Each point is reached from the start by the listed moves, each made once or not at all, plus a little noise. Is the number of moves made odd or even? Then give how often each move was made.

Moves:
(1): [1.1 5.0]
(2): [-4.8  0.5]
Start: [-1.3  0.3]
Points:
[-1.2  0.2] -> even (0, 0)
[-6.3  0.8] -> odd (0, 1)

Moves:
(1): [ 3.3  0.9 -2.0  0.9 -0.5  2.6  0.2 -0.8 -2.0 -2.4]
(2): [ 1.1  3.7 -0.4  4.1  0.1 -2.5  1.0 -2.2  0.9  0.3]
(3): [ 0.8 -1.2  4.0  2.2 -2.4  1.3 -2.6 -1.9  2.1 -4.2]
(4): [-0.4  0.5 -2.1  1.2 -0.2 -0.3 -3.8  0.5  0.8  1.8]
(5): [-0.4  3.9  1.9 -1.3  3.3  4.2  0.6  4.5  1.6 -1.9]
(6): [-0.4  2.1 -2.1 -2.2 -1.1  1.7  0.7 -2.7  1.0 -0.2]
(7): [-1.9 -4.4 -1.1  2.6  2.3  2.4  2.6 -1.6  1.1  0.8]
(8): [-0.6  0.4  0.1  2.7 -3.8  1.2  2.6  2.5 -0.2 -0.2]
(9): [ 4.0 -2.4 -0.1 -0.8 -0.9 -0.3  0.7  0.7  5.5  0.6]
Start: [ 1.6 -1.1 -0.8  2.0  5.7 -1.8 -1.0  1.7  0.1 -1.1]
Points:
[ 3.8  0.2 -2.8  7.7 10.3  1.7  0.2  3.6 10.1  0.4] -> odd (0, 1, 0, 1, 1, 0, 1, 0, 1)
[ 5.5  7.6 -1.2  5.6  8.6  2.4  0.8  2.9  0.5 -4.9] -> odd (1, 1, 0, 0, 1, 0, 0, 0, 0)
[ 5.8 -4.0  1.1  4.6  2.1 -1.2 -6.8  1.2  8.5 -2.7] -> odd (0, 0, 1, 1, 0, 0, 0, 0, 1)
